Every row gives one point. Each table stands for the endless flat space through its points: a line for two points, a plane for three, and so on. The two share one point or none. Which?

First, 2 rows:
[[-19 -20  -6]
 [ -9  -5  39]]
Second (2 x 3):
[[-16  -9  23]
 [ -7 -15  17]]
They share: [-13 -11  21]

First:
[[  7   0 -13   3  -8  40]
 [ -2  12 -10  21 -17  19]]
Second, 2 rows:
[[  4   4 -12  33 -38  33]
 [  4   4 -12 -15  16  33]]
They share: [  4   4 -12   9 -11  33]

First:
[[ 17  -9 -27 -13  -9 -17 -11 -38  -5]
 [ 17   9 -13  -9   3  -7 -13 -24   7]]
Second (2 x 9):
[[ 18  22   4  12 -21 -25 -42 -17   3]
 [ 24 -26 -32 -24  27   5  12 -35 -15]]
They share: no point

First (2 x 14):
[[ 15  13  -3  -8 -20  40   3 -31 -13  30 -21 -29 -38  -6]
 [ 39  29  33   4  16   8 -21   5 -29  14  -5 -29 -22 -38]]
Second (2 x 14):
[[ 12  46  15  19 -17  40 -33  -4   2   0 -12  -5   1 -18]
 [ 54   4  33 -17  31  -8   3  -4 -52  36  -6 -53 -53 -42]]
They share: [ 33  25  24   1   7  16 -15  -4 -25  18  -9 -29 -26 -30]

First, 2 rows:
[[  9 -17  -4  20 -40  29  43 -13 -32 -24 -27   8   8 -39   1  10 -27  23
    6  11]
 [ 41  -1  12   0 -20  21  11 -37   0 -20 -39  -8 -16 -23 -19 -22 -27  -9
  -18  -1]]
Second, 3 rows:
[[ 25   1   0   8 -26  34  31  -9  -6 -33 -32   1 -10 -21 -27 -13 -37   4
  -13   6]
 [ 17 -14   9  10 -26  20  22 -33 -21 -14 -36  -7   5 -37   0   3 -24   8
   -5   3]
 [ -7  -9  16   6  -6  23  15 -25 -16 -12 -43 -26  20 -35  -9  16 -35   5
  -16  -1]]
They share: [ 25  -9   4  10 -30  25  27 -25 -16 -22 -33   0  -4 -31  -9  -6 -27   7
  -6   5]

First (2 x 24):
[[  3  17  18  17  17   9 -41  40   1   9  19  20 -43   2  16 -43 -28  32
  -51  33   8  16 -31   2]
 [-27 -18  43  52  52  19 -21  15   1  19  49 -20 -13  42  41   2 -13  17
   -6  28  53  -9 -11 -28]]
Second:
[[-20  17  25  13  27  -2 -36  35  17  -6  37 -11 -52  17  20 -33 -47  25
  -39  32  18 -12 -28 -22]
 [ 10  -8  20  53  47  28 -26  15 -23  29  12   9  -7   7  45 -23  -2  35
  -39  27  48  28  -8  -2]]
They share: no point

First (3 x 24):
[[ 17  -9  19  13 -34 -36  40  10  11  25 -20   1  14   0 -20  18  29  -2
   19 -12   1 -23 -24  -7]
 [ 21  13   5   3 -25 -38  49  25  18  42 -43   6  13 -11 -16  28  28  -7
   24  -1  -6  -2 -24 -10]
 [  7 -39  38  26 -45 -29  23 -10   1   1  12  -8  13  17 -25   1  30   2
    9 -25   8 -52 -24  -1]]
Second, 2 rows:
[[-15 -15   6  13 -11  -7  15  -2  29  11 -12   7 -12  -9 -20 -14  18 -18
   19   3  -9 -12 -21  -7]
 [  3   6  15   1 -35 -16   9  22   8  32 -36 -11  15   9 -20   4  36 -15
    4  -3  -9 -24 -18  11]]
They share: no point

First:
[[  8  33 -34  19  25 -34  -1  44 -33  -8  16 -31  46 -23  33 -22  46 -51
   11  31 -29   0   1 -49]
 [-39  20 -15 -11  28   8  30  19  17 -14  -3  -3   3  -7  12  -4  27   2
   35   5 -19 -13  26   1]
 [  2  25 -26  25  15 -28  -7  60 -35 -20  26 -47  30 -29  29 -12  46 -53
   -5  21 -27 -18 -11 -41]
 [-28  12 -19   2  37  -3  25 -13 -14  12   0  -7  31  28   2  15  15 -25
   39   2  12 -16  40 -35]]
Second:
[[-20  25 -17  11  23 -17   7  31 -10 -13   7 -20  24   3  15  -5  37 -28
   12  14  -7 -21  19 -32]
 [-22  35  -9  19  17 -31  -7  43  -4 -23   3 -18  26  19  13 -11  49 -28
   -6  20   5 -33  25 -42]]
They share: [-19  20 -21   7  26 -10  14  25 -13  -8   9 -21  23  -5  16  -2  31 -28
  21  11 -13 -15  16 -27]

First:
[[-17 -11   2  -5  14  -7 -48   8 -10  -5 -22  36 -26 -11 -24  13  -8  22
   31  -2 -20   8 -14  17]
 [-34 -21  23  -7  -5  33 -41  47   8   7 -42  41 -27  -5  -9  17 -26  46
   38  10 -31   6 -54  -9]
 [-10 -14  27 -10 -17  49 -14  67  13 -19 -50  21 -34  -7  -3  45 -20  49
   21   6  -9 -19 -70 -26]]
Second, 3 rows:
[[-14  -5  25   2  25 -10 -29   3   7 -29 -34  26 -45 -33 -16  14 -15  47
   32 -15   1 -12 -22  11]
 [-19 -23  17   6  12   6 -28  14  16 -12 -39  29 -22 -15 -20  16  -1  46
   35   3 -18 -10 -36   7]
 [-14 -35 -15  -3 -10  25 -39  43  12   1 -29  26  -5  12 -31  39  10  27
   27  20 -39   3 -52   1]]
They share: no point
